Each row is a point. Each copy is the shape, with its points in the same order, turned, moved and blurred by noise. Is it also mirrored, or only turned?

Shape (5 x 2):
[[-27  41]
 [ 40 -52]
 [-33  15]
 [-25 -55]
 [ 17  -9]]
Copy 1 (5 x 2):
[[-35 -23]
 [ 32  67]
 [-38  -2]
 [-32  72]
 [  7  19]]
Copy 1 is: mirrored
Copy 2 (5 x 2):
[[-38  35]
 [ 44 -49]
 [-38   5]
 [-21 -63]
 [ 13 -10]]
Copy 2 is: only turned

Shape (9 x 3):
[[-37  72 -36]
 [  8 -50  33]
 [  4 -30 -18]
 [-35  43 -15]
 [  0 -44  52]
 [ 33 -29  45]
 [-67   9  52]
 [ -5  17 -37]
 [ -4   5 -19]]
Copy 1 (9 x 3):
[[-72  46   7]
 [ 28 -47   1]
 [ 14 -13  31]
 [-59  19   4]
 [ 25 -55 -28]
 [ 41 -29 -29]
 [-61 -55 -31]
 [-16  25  24]
 [ -8  13  19]]
Copy 1 is: mirrored
Copy 2 (9 x 3):
[[-30  61  46]
 [-32 -41 -53]
 [ -3   6 -43]
 [-42  48  30]
 [-57 -48 -39]
 [-27 -65 -31]
 [-99   6  -6]
 [ -7  33   3]
 [-14  18  -7]]
Copy 2 is: only turned
Copy 3 (9 x 3):
[[-63  35 -26]
 [ 38 -53  26]
 [ 29  -7  -8]
 [-47   9 -22]
 [ 30 -69  35]
 [ 33 -38  55]
 [-45 -72  -8]
 [ -4  25 -17]
 [  4   3  -5]]
Copy 3 is: only turned

Shape (7 x 4):
[[ 27 -42 -58  20]
 [-19  -2  52  45]
 [-81 -30  23  10]
 [  6  10  33  -4]
 [ 29 -46 -30 -21]
 [ 15  49 -26 -42]
 [ 25  54  19 -45]]
Copy 1 (7 x 4):
[[ 31 -39 -69   9]
 [ 41  32  29  23]
 [ 49 -20  66 -16]
 [  6  29   3 -15]
 [ 28 -25 -61 -38]
 [-62  -8 -15 -42]
 [-49  36 -13 -49]]
Copy 1 is: only turned
Copy 2 (7 x 4):
[[ 84  26  22  33]
 [-40  58  16  19]
 [-19  58 -64  14]
 [-21   8  20   2]
 [ 56 -14   7  37]
 [ 27 -24  17 -55]
 [-12 -35  33 -48]]
Copy 2 is: only turned
Copy 3 (7 x 4):
[[ 31  63 -31  16]
 [-36  -7  49  39]
 [-37  37  78 -36]
 [  4 -23  28   5]
 [ 52  44 -17  -7]
 [ 12 -35 -45 -27]
 [ 15 -72 -13 -15]]
Copy 3 is: mirrored
Copy 4 (7 x 4):
[[ 15 -10 -40  76]
 [-32 -38  57  -3]
 [-94   4  -2  10]
 [ -1  -5  18 -21]
 [ 16 -11 -56  22]
 [ 37  62   4 -14]
 [ 45  37  21 -45]]
Copy 4 is: only turned

Shape (9 x 6):
[[ 34  40 -80   8  36  11]
 [-22  28 -27  -1 -24  12]
 [-63  25 -11  30  -4  28]
 [-20  21  33  -3  22  -5]
 [-49  27 -26 -37 -36 -94]
 [ 31 -29 -26 -21 -36 -52]
 [-64 -92  16 -11 -26 -70]
 [ -5   1  32  20  14  -5]
 [-38 -33  42 -22  17  30]]
Copy 1 (9 x 6):
[[ -33  -10  -73    0   76   13]
 [   9  -22  -15   18   14   48]
 [ -32  -27    1   24  -11   71]
 [ -15   16   12  -27  -10   31]
 [  47   55  -49   42  -51   20]
 [  50   -9  -30   19   -3  -46]
 [  21  -19  -11   14 -121  -36]
 [ -25    0   27  -16   -7    5]
 [  -9  -36   22  -57  -44   32]]
Copy 1 is: only turned
Copy 2 (9 x 6):
[[ 49 -60 -26 -23  12 -33]
 [-10  19 -13 -25  35 -17]
 [-28  31 -28  20  55 -33]
 [  7   9  34  34  29  10]
 [ 22  86  33 -43 -20 -45]
 [ 26  18   7 -31 -55  33]
 [ 23 111   2  41 -45  39]
 [ -5   3  22  43  12  20]
 [  7  33   1  45  53  52]]
Copy 2 is: mirrored
